Every row gives one point. The ring and each string are closed loops that go straight from each point to the next, and from the last back to the first. Before rounding, they use only three directions, however many columns there are. How many times does the string pass through the ring? Passing back the other way cancels.
(in the rows, 128 means zero)

Ring (9 x 4):
[[119 163 108 135]
 [144 170 111 103]
 [159 153 121  82]
 [160 110 152  79]
 [150  80 167  91]
 [134  53 145 113]
 [123  57 112 128]
 [115  82  95 140]
 [110 131  99 147]]
String:
[[122 122 121 131]
 [134 125  74 117]
 [122 164  61 133]
 [113 190 106 144]
 [116 178 142 138]
 [132 128 130 117]
 [146 138  96  99]
 [141 121 112 105]
 [157 135  94  86]
 [181 153  85  53]
 [167 150 145  69]
 [141 135 189 102]
 [145 113 137  99]
 [165  95 107  73]
 [165  76 165  70]
 [142  64 233  98]
 [129  83 193 117]
 [135  88 146 111]
 [148  75  98  95]
 [136  19 124 110]
 [119  20 136 132]
 [105  68 166 150]
 [126 102 133 124]
 [133  84  83 117]
 [124 100 112 128]
 [101 115 151 157]
 [ 97 124 125 164]]
Times through: 4

Ring:
[[114 114 139 192 125 156  76 109]
 [129 123 161 167 142 148  81  81]
 [146 119 158 142 144 127 107  87]
 [161 116 137 135 133  85 139 105]
 [161 110 112 145 117  64 156 131]
 [152  92  86 152 100  77 164 176]
 [135  78  80 160  93 116 149 202]
 [119  91 104 181 104 146 110 167]]
String, 29 rows:
[[133 108 116 177 114 111 116 133]
 [119  99 101 195 102 127 109 157]
 [111  79  92 184  96 163 110 194]
 [101 101 112 213 105 163  78 148]
 [112 116 128 205 117 142  79 114]
 [130 111 127 176 121 124 105 120]
 [125 121 136 190 125 125  90 100]
 [107 136 163 212 138 160  46  61]
 [120 130 156 193 136 142  69  74]
 [125 132 158 188 138 134  74  69]
 [126 133 178 172 152 156  64  54]
 [137 119 180 137 157 168  82  73]
 [144 122 175 134 155 148  94  72]
 [143 135 164 164 146 111  93  58]
 [145 118 141 155 133 110 114 100]
 [149 104 131 138 128 116 130 128]
 [164 103 137 112 135 104 148 124]
 [175 117 141 114 139  69 156 100]
 [165 104 123 124 126  85 156 133]
 [155 102 118 139 120  93 147 139]
 [170 102 106 129 116  57 173 146]
 [168 109  98 147 110  39 172 141]
 [162  90  89 135 104  69 176 176]
 [153  83  93 133 105  99 164 185]
 [160  70  57 135  83  67 198 228]
 [147  84  71 161  89  77 169 199]
 [138 101  97 176 103  93 136 155]
 [140  92 107 154 110 118 136 162]
 [137  83  96 153 103 125 141 183]]
Times through: 1

Ring:
[[118 118 122 172 122 115 118 113 141 149 132]
 [131 146 113 190 113 101 113 109 148 133 109]
 [129 163 106 171 116 110 119 112 144 102 102]
 [118 156 110 129 125 132 131 126 135  81 104]
 [104 131 121  90 136 155 141 139 126  82 119]
 [ 88 100 127  69 149 174 149 141 116  95 148]
 [ 79  77 128  76 156 178 150 133 112 118 175]
 [ 89  81 127 112 147 159 139 123 121 139 172]]
String, 26 rows:
[[105  92 142 114 130 143 129 142 132 144 131]
 [ 68  55 128  78 166 186 153 124 106 136 205]
 [ 57  42 126  67 176 199 159 121  99 136 226]
 [ 56  41 127  60 176 202 161 124  98 133 225]
 [ 41  34 119  37 191 223 173 119  87 115 248]
 [ 73  81 118  77 163 184 154 123 107 107 189]
 [110 117 129 119 129 140 130 135 133 118 122]
 [109 112 141  93 127 147 133 153 132 114 108]
 [ 80 101 128  34 156 192 158 152 109  71 147]
 [126 142 136 114 113 127 124 152 142 103  78]
 [128 142 131 136 112 119 120 141 145 113  85]
 [129 147 128 140 112 117 120 139 145 110  84]
 [131 175 113 136 113 119 124 133 143  73  75]
 [103 163  87 118 144 151 144 107 121  48 135]
 [106 147 100 126 138 144 138 112 126  77 133]
 [114 140 114 134 128 133 130 123 134 100 118]
 [137 160 125 153 105 107 115 136 150 107  72]
 [122 168 107 127 123 130 131 127 136  68  94]
 [ 94 146  98  88 149 167 151 120 116  49 140]
 [105 144 115  84 137 157 143 138 124  63 113]
 [119 139 133 100 120 138 130 152 137  93  87]
 [114 125 134 105 124 140 130 147 135 107 102]
 [ 75  84 129  43 160 193 158 145 107  91 166]
 [ 51  59 117  32 183 217 171 127  91  92 218]
 [ 83  91 121  89 153 171 147 126 115 111 171]
 [103 106 129 115 134 146 133 132 129 124 136]]
Times through: 3
String:
[[118 126 124 148 122 124 123 125 139 128 119]
 [133 136 130 171 108 103 111 128 150 141  94]
 [145 148 126 208  97  81 100 118 160 155  85]
 [129 146 104 212 116  96 111  93 147 140 126]
 [121 144 103 186 124 112 120  98 140 122 131]
 [130 161  97 202 117 100 115  93 145 117 119]
 [149 181 106 215  99  79 104 105 158 118  78]
 [145 162 126 180  98  91 106 130 157 125  67]
 [141 164 120 175 103  97 111 126 153 114  75]
 [134 179 101 172 113 106 119 112 146  86  89]
 [117 173  91 146 131 130 133 105 132  64 117]
 [130 177 106 146 116 118 124 123 142  73  84]
 [106 158  97 113 139 149 142 116 124  57 125]
 [ 97 134 104 104 145 158 145 118 120  75 143]
 [107 129 117 118 133 143 135 126 129  99 127]
 [122 139 128 127 118 127 125 139 140 106  95]
 [118 142 131  96 122 141 132 152 135  86  87]
 [ 92 120 125  54 146 176 151 149 116  68 128]
 [ 65  93 113  33 172 206 167 133  98  64 182]
 [ 67  86 121  32 168 204 165 140 101  75 177]
 [ 62  72 128  19 171 211 167 147  98  83 183]
 [ 47  59 115  22 187 224 175 128  88  83 223]
 [ 84  95 118  89 154 172 148 125 114 105 169]
 [112 116 131 122 127 137 128 136 135 123 119]
 [116 111 141 123 121 131 124 145 139 136 109]
 [ 60  45 130  62 172 198 158 128 101 134 214]
 [ 52  41 119  67 182 205 163 113  95 131 239]
 [ 66  66 113  91 170 186 155 109 104 125 216]
 [ 79  74 119 112 157 167 145 111 114 137 196]
 [ 99 104 120 129 140 145 134 118 127 128 155]
 [113 116 126 145 126 128 124 124 137 135 128]
 [103 110 117 141 137 139 131 114 129 129 151]]
Times through: 3

Ring (9 x 14):
[[122 161 155 182 149 153 133  86 133  87 134  97 121  64]
 [133 171 139 165 153 141 154  83 161  81 139 106 101  79]
 [158 173 120 145 139 135 170  96 179  76 132 136  99 107]
 [171 157 109 132 117 133 178 114 172  73 109 165 117 137]
 [152 126 112 129 105 133 177 120 145  68  83 170 136 154]
 [124 101 125 137 104 136 167 118 114  68  66 157 151 152]
 [109  94 143 157 106 148 146 116  89  74  66 141 166 129]
 [116 114 161 185 114 165 119 113  82  87  90 122 172  88]
 [121 140 165 193 130 166 116 102 101  92 115 106 153  65]]
String, 30 rows:
[[163 132 133 160  98 157 142 130 120  84  92 164 162 120]
 [146 117 134 157  99 153 145 127 109  80  80 159 165 127]
 [112  82 141 154  95 150 145 125  78  73  54 152 179 141]
 [ 79  72 152 159 110 146 144 109  67  70  53 126 172 131]
 [ 87  97 152 163 124 146 144  99  88  73  76 115 153 112]
 [ 86 108 151 163 134 142 148  91 101  73  88 107 139 106]
 [ 81 109 167 183 135 155 126  91  82  81  93  94 152  82]
 [125 139 181 216 123 184  90 110  77 102 117 102 176  42]
 [148 157 168 206 123 179 101 113 103 101 128 115 163  49]
 [148 153 150 181 123 162 128 110 124  90 120 127 146  79]
 [111 141 147 167 142 145 146  89 128  79 114 106 123  89]
 [ 99 147 153 172 157 143 145  76 132  79 125  88 111  74]
 [ 99 166 162 186 170 148 135  66 138  85 146  70 102  47]
 [145 179 159 195 145 165 120  93 138  96 149 101 127  46]
 [168 170 151 189 122 169 120 114 133  97 134 131 146  66]
 [137 144 142 167 127 151 143 104 129  83 112 128 136  95]
 [ 84 137 160 177 157 145 140  74 117  79 119  80 118  71]
 [ 98 141 176 202 147 165 111  86  96  92 124  80 143  47]
 [141 144 177 215 116 186  90 118  83 104 119 114 180  46]
 [147 135 163 197 107 177 106 124  90  97 105 132 179  73]
 [140 132 147 173 113 159 133 116 110  86 100 137 157  98]
 [ 84 100 149 159 129 141 149  95  95  71  79 112 145 114]
 [ 62  68 151 153 119 138 152  99  69  65  51 115 161 134]
 [ 94  70 142 149  99 144 151 119  72  68  45 145 176 148]
 [148 106 133 155  88 155 144 136  99  79  69 169 177 137]
 [144 125 133 155 107 149 150 120 120  79  89 153 153 123]
 [102 105 129 138 124 130 171  99 120  64  76 133 132 140]
 [ 96  83 120 121 112 122 184 106 113  57  53 149 140 169]
 [114  84 117 123  99 128 180 119 111  60  49 165 152 174]
 [153 107 123 142  87 147 157 136 112  75  66 178 169 152]]
Times through: 4
